Each row is a point. The window is the flat piece filled in between its corners: a triangle in 3 columns, a solid with four corners in 4, and so on. A path goes straight from each point to the next, and from the last back to the first. After which points does the path pass through the window?

Window (4 x 4):
[[-43 -39  22 -11]
 [ 42  12 -60  -9]
 [-10  15  -9   3]
 [ 12  14  28  -5]]
Path:
(1): [-12  16  21 -17]
(2): [ -4  -6   3 -24]
(3): [  4 -18   4  13]
(4): [ -9 -12  -3  26]
(5): [-27   7   4 -31]
(6): [ -2   4 -12 -48]
(7): [ 13 -15 -15  12]
(8): [  3 -11  15  15]
(9): [-11   2  15 -26]
(10): [ -6  -2  -1 -33]
(11): [  7 -23  13  17]
(12): [ 23 -16 -14  28]
(13): [ 18  10 -26 -33]
(14): [-20   2   9 -19]
(15): [ -7 -12   5  13]
(16): [-7  4 21 14]
Through the window after points: 4, 8, 14

Window (4 x 4):
[[-55   3 -54  20]
 [ 42   3   3 -13]
 [ 22 -21  18 -25]
 [-43  28 -12  11]]
Path:
(1): [ 15  -6   4 -37]
(2): [ 28 -16  16  23]
(3): [-30 -19  13  38]
(4): [-32   2 -22 -26]
(5): [-49   9 -60  -9]
(6): [-49  -3 -36  43]
(7): [-33  12  -5  24]
(8): [-35  28 -16 -10]
(9): [-26  13 -16 -11]
(10): [-22  -3  -7  25]
(11): [11  0  8 21]
(12): [  9  14 -10 -27]
Through the window after points: 1, 5, 7, 9, 11

Window, 6 rows:
[[ 46  -2 -42  16 -19   5]
 [  1  29  -5  -8  46  12]
 [ 54 -18  23 -17  52  -2]
 [ -1 -12   4  11   3  22]
 [-39  53 -44 -59 -41  -1]
 [  2  59 -22 -13 -60   1]]
Path:
(1): [ 11  29  -9 -45  -9  34]
(2): [-12   5 -20 -10   8 -42]
(3): [ 15   8 -26  -7 -21 -13]
(4): [ 27   9 -21 -19 -20  21]
(5): [ 35  27 -25 -15 -22  29]
(6): [ 18  24 -34   1 -16 -38]
(7): [-24   4  -1   9 -10 -38]
(8): [ 14  14 -11 -12 -10  42]
Through the window after points: 1, 7

Window, 8 rows:
[[-36   0 -20  20  21  -2  26 -14]
 [-12  28   4 -15   1 -22  15   4]
 [ 60  17  11 -37   6 -11  -4  10]
 [ 18   8  33  41  18 -16  43   5]
 [  5  13 -46  35 -15   1  11 -19]
 [ 16 -22 -41  31  -5 -55 -44   2]
 [ 19   6   0 -18 -31  16   1  -9]
 [ -9  12  -9  34   1   9  -3   7]]
Path:
(1): [  4  14 -14   1  -3 -30 -34 -32]
(2): [  9  -1 -36   0  -9 -23 -12  13]
(3): [  4  -1 -16  22   6 -26   5  17]
(4): [  5  14  -8  19   8 -23 -12 -25]
(5): [  8  14  -8  36  15 -26 -25 -32]
(6): [  4  -4 -25  17   1 -19  -1  20]
(7): [ 14  -2 -23   9  -6  -8   6  19]
(8): [  2  13   0  19  -9 -15 -13 -33]
(9): [ 33  27  25  12   5 -13 -13 -27]
(10): [ 32  -7 -16   7  -6 -15  32  36]
(11): [ -2   6 -24  23 -10   1  12  20]
(12): [-11  16   3  33  17   4  -9 -31]
Through the window after points: 7, 11

Window (9 x 9):
[[ -1   9  -7 -17 -31 -16   3  27 -21]
 [-32  13 -28 -27  -2 -26  -5  30   1]
 [-24  25   9   2  -7 -19   5  22   1]
 [ 17 -45  22   1   2   1  18 -29  -9]
 [-35  29  -7 -30 -21 -13   2   0 -14]
 [ 32 -30  35  -4  23  21 -12 -24 -23]
 [ 19 -30   2  18   2  37   4 -22 -16]
 [-15 -15 -10  11 -33 -17 -31  -4 -16]
 [  7  13 -28   7 -19 -30 -12 -12 -13]]
Path:
(1): [  6 -10  -2 -15 -34  -6  -8  -6  20]
(2): [-19  -6 -12   1  -8 -15   8   2 -17]
(3): [ -8 -13  -3   8  -4 -20  -4   4 -60]
(4): [  4  -9  -4  -9 -19  -1 -11  -6  -3]
(5): [-11   6 -18 -10 -31 -13  -7   2   8]
(6): [-22   3 -17   1 -21 -17  -4   7 -23]
(7): [-20  -3 -12  -1  -4 -16  -2   9 -27]
(8): [ -3   0  -9 -16 -29  -5 -22  -1  21]
(9): [ 11  -3   7  -8 -11   2 -12   0  11]
(10): [ -3  -8   3   3   4 -10  -2   1 -27]
(11): [-12 -21   3   4  10  -4  11 -10 -47]
(12): [  3  -7   6  -3  -8   9 -11 -17   1]
Through the window after points: 7

Window, 11 rows:
[[ 12   9  11   7 -54 -37   3 -11  13 -15   0]
 [ 18   9   3 -21  22 -10   9   8 -55 -29   3]
 [-21  34 -21   6 -28  13 -25  24  33  24  -2]
 [ 22 -12  53 -27  11  -3   1  11 -50   5  13]
 [ 12 -14   3  27   5  22 -17   8  -9 -25  28]
 [ 15  14  36  21  36 -14 -13 -41  21  33   1]
 [  6   3 -22   3 -27 -31  19   4  22  19  -3]
 [-47  -6  12 -10   2 -22  13 -26 -31  38 -14]
 [-37 -14  37  19  19 -30 -20   6  16   5  20]
 [-17   1  23   4  39   7  29 -29   3 -11  16]
 [ 36  -6   0 -30  10   5 -10 -37 -11 -18  27]]
Path:
(1): [ 14  16   2   2   1   8  -3 -13 -15   0  46]
(2): [ 26  30   3  12  -9 -11  -2 -12 -17   8  55]
(3): [  5 -19   9 -26  -8  -7  -6 -21  12 -20 -19]
(4): [  7 -18  13   6   9  -1 -14  -4  -7 -18 -17]
(5): [  8  12  11   6 -20   0   5   0 -15   3  60]
(6): [ -7  16  15   3  20  -3   4 -18 -13  22  32]
(7): [ 20 -22   6 -14  32   0  -3 -14   8  -8 -21]
(8): [ 16 -17  12  11  10   6 -13  -5   5 -21   1]
(9): [  0  11  10  23   6   5  -7  -4 -15  11  38]
(10): [  6  43   4   0   5 -17   6 -13 -22   9  43]
(11): [ 3  1  6 -3  7 -3 -8  2 -2  0 -9]
(12): [ 11 -35  10   5  11   2 -20  -2   8 -28 -23]
Through the window after points: 2, 4, 8, 10, 12

Window:
[[ 10 -12 -14  -9  -2  -5 -16  -2   5  12   4]
 [ -9 -26 -10 -25  27   0   9  -6   3   0  -8]
 [ -6  -6  12  -2  14   1 -27   4  16 -21  20]
 [ 15   2   7  12  -2 -26  11 -11  36 -16 -49]
 [-12  16 -17 -16   2  -3 -18 -13  -8 -16  16]
 [-30   7  -3  25   9   8 -18   1   5   2  17]
 [-11 -21 -12  18  16   4 -19 -11 -11 -21  31]
 [ 12  -9   7  -7   9   9  13   7 -13  -1   0]
 [ -2   4  11 -11   2 -28   2 -17  -6  13  10]
 [ 35  17  10   9  11 -10  14 -35  60  -9 -40]
 [ -7 -15   9  -8 -17   6   1 -16  10  -5   8]]
Path:
(1): [ 10  -5 -10  -4   3  -8  26   8  16  -9  24]
(2): [ -2  -9  16   0   6   0 -16 -19   4   4 -19]
(3): [ -1  -3  10  -3  16   3 -25 -12   4 -13   0]
(4): [  1  -5   3   2   9  -3  -6  -1  21 -14  12]
(5): [ -3  -5 -21 -11   5  -9  10   5  15 -10  18]
(6): [  4  -8  16   2  11  11 -14 -16 -15  -1 -10]
(7): [ -4 -15  -1   1  21   2 -20 -17  -4  -4   1]
(8): [ -8 -12 -14   5   2  -8  12   1   7 -19  29]
(9): [-8 -6 -4 -4 -8 -1  2 -8 17 -7 18]
(10): [  2 -12  21  -9  -1   6 -13 -21  -3  -7 -14]
(11): [  9  -3   8   3   8  -4  -9 -14  -7  -6 -10]
(12): [ 6 -5  0 -3  8  0 10 -4 12 -3  5]
Through the window after points: 3, 5, 7, 9, 11

Window, 12 rows:
[[ 48   6 -17   6 -33 -14  19  15  27  27   2  -7]
 [ 29   6  -5  -4  -6  19   9 -17  37  -4  -5   4]
 [-46  -7  11 -10  -6   7  -7   0   1   8   8 -13]
 [ 25  11 -39 -26 -28  -1  -4  -7  -6  26  -8 -18]
 [-13 -35  -3   9 -60 -14  12 -36  -3 -10 -51   6]
 [  3 -21  25  18 -10   8 -24   2  -5  -7 -13   2]
 [-23  33   3  14 -25  15  -6  -9  22 -30 -23 -12]
 [ 15  -2 -37   0   8 -43  34  -4   3 -12 -13   4]
 [ 18 -17 -15  16  -4 -19  23 -15 -10  37 -43  10]
 [-35 -14  14  23  13 -25 -48 -10   1  23  34   8]
 [-34 -27   3  29  16 -12 -22   8  39 -25 -39  16]
 [-12  20  10 -16  17 -37  -1   6  29 -15 -42  13]]
Path:
(1): [  3 -16   9   8  10 -20  -5 -13  10   9 -29 -23]
(2): [ -4  -4  -1   6 -14 -14  -7  -7  12   9 -12 -15]
(3): [-20   2  -9  11 -18  -3 -13  10 -15   1   2  37]
(4): [  0  -4  -4   2 -10  -5  -7  15  20 -14 -18  43]
(5): [ -9  -5   3   7   7  -5  -1 -19  29  -1 -20 -24]
(6): [-17 -18   2  15  -1 -33 -16 -24  24  -6 -24 -42]
(7): [-10  -3  -2  -4 -10  10   1  -1  -7  -5 -16  28]
(8): [ -8  -6  -5  15 -16  -9  -3   5  -8   6 -16  38]
(9): [ -9 -11   2   8   2 -13 -10 -14   9  18  -3 -11]
(10): [  0 -35  -4  15 -11 -13   0 -29  26   4 -37 -30]
(11): [-13  -5  -6   9 -21 -11   3   1  -3  -4 -30  33]
(12): [ -5  10 -19   9 -25  -4  16   7   3   5 -29  52]
Through the window after points: 4, 8, 10, 12

Window, 14 rows:
[[ -7   1 -30 -34 -12 -29 -20  34  13 -22 -23  51 -17  28]
 [-31 -13  10  43 -31  18 -28  15  22   6  -5  -7  13  26]
 [ 27   9  -1  18 -24   5 -15  11  10   3   6  -3  -7  19]
 [  5   9  -2  -3   0   9  -4  11  27  31 -24 -50  12 -16]
 [ -5 -39 -17   7   3  34  35  25 -21 -12   6  33   9   1]
 [  9 -24 -22  15  19  26 -14 -15  23 -12   9 -30  39  -7]
 [  2  27  38   4  16  18  13   1  18  -5 -12 -19  44  11]
 [ -4  10 -37   2  21  -8 -22  16  39 -11 -28  57 -19 -14]
 [-28  17 -36  29   2  13   3  -6 -16 -16 -18  32  43 -25]
 [ -8 -35  -5   7 -16  -2   8 -28 -13 -18   6  60  -3   5]
 [-22  11  -1 -27 -21  11  26  20  17 -45  20  10   9  -9]
 [ 32 -10  11   3   0 -22  26  19  36  23  14 -15  24  16]
 [ -1   2  32   7  29 -28  32  26 -12 -16  13 -14  14  -3]
 [  2   2 -18 -40   5  -4 -16  19  21   9  33  24  -6   4]]
Path:
(1): [-32   8 -20  15   9 -18  27  -2  19  -1 -27  13  -2  37]
(2): [ 15  -4   1   0 -12  14  -8  19  10 -12   3   2  19 -22]
(3): [ -2   1  10   6 -12  -9  -7  31   5 -19   0  23  17  -6]
(4): [-33   4 -33   4   0  19   8 -17  14  14  -4  13  -6  19]
(5): [-1  6 -4  4  5 -3  2  3 19 -1  3  4  5 17]
(6): [ -1  -2   0 -10 -13  -6  -5  14  18 -18  -6  19  17 -15]
(7): [ 21 -14  23  -5   1  25  -2  24 -20   3   1  27  21 -31]
(8): [-36   0 -24  13  -2 -26  22  -6  34 -29   5  -4  -2  47]
(9): [-21  -9 -20  -7   1   4  10   7  35  12  18  -2 -16  45]
(10): [ 12  -4  10   4 -11   0 -15  23   8 -12 -11  18  16 -14]
(11): [ 26   0  12   8 -12  17 -16  34  13 -29  -5   9  37 -36]
(12): [-13  -3 -25   5  10  -3  -5  -1  14   9  -8  12   0  16]
(13): [-18   8 -20   2   2   7   4   3  12 -11 -10   6  12   6]
(14): [  4 -12   2   7  -5  11 -10  16  -6 -10  -1  30   4 -16]
(15): [ -2 -20  18  -4 -34  -7 -35  26  23   6  10  14   1 -10]
(16): [-10   4 -13  11  13  11  23  -3   6  -9  -9  -8  17  10]
Through the window after points: 7, 15

Window, 14 rows:
[[-24  -3 -22  -4 -10  33  22  10   5   3   4  24  11  49]
 [  5 -22 -16 -11   5 -31   3 -21   0 -16   2 -21 -31  14]
 [ 30   4  29 -17  16   1  -6  28   5 -12 -23 -25  14   2]
 [-32 -11  55  21 -57  19  47  19 -37 -18  26  -8 -53  57]
 [ 26  23  14   0  -8  -4  35 -13   0  10 -34 -10  -5  -4]
 [ 34 -16  -9 -27 -19  13  10   7  16  21  11  14 -45  27]
 [  9  -9  17 -23  22  29 -13 -15  33  -7 -11 -20   1  19]
 [ 28  -7  23   4  -8  39  17   0 -39 -15 -29 -24 -14  19]
 [ 25  18  31 -24  34  18   9   4  -4  -2  20 -28  11  18]
 [ 15  -9  -6   9 -11  -9  31   0  -4  35 -34 -48 -26  -3]
 [ 11  35  -9  18 -25  -1  49  31  27 -18   2 -58 -12 -30]
 [-21 -56   0  42 -10 -30 -23 -40 -13 -28  29 -28  15 -16]
 [  7 -28  -1   4  23  12  32  -1  11  -4 -15  -2   1   0]
 [ -1  26  -2  55 -14  27  27  47  35 -24  27 -10 -20  44]]
Path:
(1): [ 60  15  -1  -1 -18 -10  54  -4  23 -12  19 -36  -2  45]
(2): [  6 -16   7  20 -12  -2   7 -24  -7 -24  14 -27  11  22]
(3): [-18 -31   3  10   9  -1 -10  -1   5  -1   8 -10  -9 -14]
(4): [  8  -2  12  -9  10  17  -2   9   1   2  -7 -10 -12   6]
(5): [ 25 -17   9  -7   4   4  30 -14  28 -12   0 -28   7  27]
(6): [ 22  -2  -3   8 -17  -2  35   8  11  -4   4 -12  -4  23]
(7): [-19   4   7   2   6  33   3  -2   3   3  -6 -16 -27   5]
(8): [ -7  16  16   3 -17  21 -16   5 -21  13   4  21 -45   0]
(9): [ 16 -19   0   9   3  11  31  10  13 -23  -2 -40   4  33]
(10): [ 40   1   8 -10 -24  37  29 -18  16 -28  19 -40   0  41]
(11): [-15  -3  29   3  11  -5   8  21 -18   9  -7  -1 -21   6]
(12): [-10   0  13   9  17  24  11  38 -16   5 -19  22 -24   1]
(13): [ 25  -4   8  -3 -28  -3  30 -22  -1 -16  19 -50  -5  38]
(14): [ 33 -42 -12  -3 -23   7  19   0  15  -9  10 -40  36  32]
(15): [-16  14  17  15  -8   6  11   3 -10  -5   5  -3 -42  13]
(16): [-38 -16  16  -4  11  19 -19   6  -4  10 -26   8 -19 -24]
Through the window after points: 2, 4, 10
